Each row of a before or after table is a point. The points were changed in one or more steps. Then noise was added and the rows were shuffled. The steps act on columns, c1 being the first. What was done? A step turns or swaps two columns, mirrors them in a line or flattens them onto one, adds a multiple of one to another, or multiplies or shifts one. Angles are multiples of 10 degrees, from the lower column toward the higher: turns from -170 to 170, lines from 10 to 170 but not 90. Use the fewest steps. Two steps may share a column if one is a turn and the other turns, adds or multiplies; they go together, in the order done. Otherwise the lowest column goes first.

Before, 11 rows:
[[ 0.1  0.1]
 [-2.3 -7.4]
 [-5.7  1.1]
 [ 2.5  2.7]
 [-1.1  3.0]
 [ 0.7 -4.0]
 [-7.9 -9.6]
 [ 2.9 -9.2]
 [-6.9 -1.5]
 [-2.6 -2.9]
 [-3.8  1.9]]
After (11 x 2):
[[-5.8  2.2]
 [ 0.1  1.2]
 [-2.6 -2.0]
 [-3.9  2.7]
 [-2.3 -6.3]
 [ 3.2 -8.2]
 [-8.0 -8.3]
 [-7.2 -0.3]
 [-1.6  4.3]
 [ 0.1 -2.9]
 [ 2.9  3.0]]
Steps: shift c2 by 1.0

Before:
[[ 4.3 -5.3 -0.2  1.3]
 [-6.7 -3.7 -2.0 -2.8]
 [-6.1 -6.2  4.3 -0.6]
 [-5.1  1.0 -4.3  4.9]
 [ 5.0 -0.1 -5.8  4.6]
 [-6.7 -1.8  2.9 -4.0]
 [ 2.1  1.0  5.9  0.2]
 [ 4.3  2.5 -6.7 -1.1]]
After:
[[ 4.4 -0.4 -6.7 -1.4]
 [ 4.7  0.1 -5.7  4.5]
 [-6.3 -0.2  4.5 -0.3]
 [-6.7 -0.2  2.8 -3.7]
 [ 2.3  0.0  5.6  0.5]
 [-7.1 -0.2 -2.0 -3.1]
 [ 4.4 -0.2 -0.1  1.6]
 [-5.2  0.0 -4.3  5.1]]
Steps: multiply c2 by 0

Before (14 x 6):
[[ -1.7  -3.8   3.7   1.4   1.6   2.0]
 [  0.2  -1.6  -1.8  -3.7  -6.0   4.0]
 [ -8.1  -4.4  -1.4   2.9   5.4  -1.8]
 [  2.9   2.0  -1.4  -7.7   5.6   1.4]
 [ -4.8   4.5  -1.1   2.2   1.1  -2.6]
 [ -1.6  -3.7  -1.8   4.4   1.1   1.1]
 [  1.3  -1.8  -0.3  -3.4  -0.2 -11.1]
 [ -9.3   0.1  -1.8  -6.3   3.8   4.0]
 [ -2.4  -6.0  -1.4   1.4  -2.3  -4.3]
 [  0.8   3.3   3.8   2.1  -0.8 -17.4]
 [  1.9  -5.7   3.0   3.6   1.6   1.7]
 [  0.8   7.8   2.1  -1.6   1.3  -6.2]
 [ -5.3  -5.5   5.1  -7.2   2.1   2.1]
 [  0.7   2.5  -0.7  -0.6   3.6   1.0]]
After, 14 rows:
[[ -4.8   4.5  -1.2   2.3  -3.8  -2.5]
 [  1.2   7.7   2.2  -1.6  -3.7  -6.2]
 [ -0.1  -1.5  -1.6  -3.7 -10.9   4.0]
 [ -5.3  -5.4   5.2  -6.9  -2.7   2.1]
 [  2.9   2.0  -1.4  -7.5   0.7   1.4]
 [  1.4  -1.6  -0.2  -3.3  -5.2 -11.2]
 [  0.8   3.3   3.9   2.3  -5.9 -17.4]
 [ -1.6  -3.8   3.8   1.5  -3.4   2.2]
 [ -2.1  -5.9  -1.2   1.4  -7.1  -4.3]
 [ -1.3  -3.6  -1.8   4.4  -3.8   1.2]
 [ -8.2  -4.5  -1.3   2.9   0.1  -1.8]
 [ -9.2   0.2  -2.0  -6.1  -1.1   4.0]
 [  1.8  -5.7   3.0   3.8  -3.1   1.6]
 [  0.7   2.5  -0.7  -0.7  -1.4   1.0]]
Steps: shift c5 by -5.0

Before:
[[  1.1  -0.4   0.3   5.3   1.1  -2.6   0.8  -2.6  -0.6]
 [  7.6   1.2  -3.6  -9.6  -1.8  -3.3   1.2  -2.7   0.0]
 [ -7.9   1.6   2.4   7.2  -2.0   2.0   9.4  -6.6  -1.2]
 [  4.7  -5.2  -3.5  -1.9 -12.5   6.6   5.2   6.8   3.9]
 [  1.0  -0.5  -2.8  -2.3   5.1  -2.6   6.8  -1.6   1.4]
 [  4.6   2.1  -0.1   5.5   2.3   1.9   7.1  -5.0  -3.6]
 [ -2.3   3.9  -2.8   4.4   2.8  -0.8   5.5  -2.1  -7.8]
 [  2.9   7.3  -0.7   2.6   1.8   0.5   2.9  -0.3   1.0]
 [  4.8  -2.9  -9.7  -5.8  -5.0   4.0   1.1  -1.1   4.5]]
After (9 x 9):
[[ 2.7 -0.3  7.3 -4.9 -1.5  0.6  0.2  1.7 -2.3]
 [ 0.6 -4.6  6.0 -2.5 -1.3 -2.4  0.6 -1.0  8.9]
 [ 0.1 -5.8  2.6 -0.4 -3.3  2.9 -0.2 -4.5  0.3]
 [-3.2 -5.3  7.8  4.5 -3.7 -7.5 -5.2  4.0  4.5]
 [ 4.5 -2.8  2.4 -2.5  8.1  7.0  3.0  1.0 -4.9]
 [-0.9 -4.9  6.8 -0.6 -3.7  4.9 -2.3  2.6  5.8]
 [ 2.8 -1.7  0.6  1.2 -4.3  0.6 -0.4  2.4  3.2]
 [-5.3  8.5  5.9 10.9  5.9  5.6  1.6 -1.9 -4.3]
 [-3.3  1.4  4.4  3.2  4.8  5.7  8.5  2.7 -6.9]]
Steps: turn c1 and c6 by 80 degrees; turn c2 and c8 by -140 degrees; turn c3 and c7 by -110 degrees; turn c4 and c9 by 150 degrees; turn c4 and c5 by 120 degrees
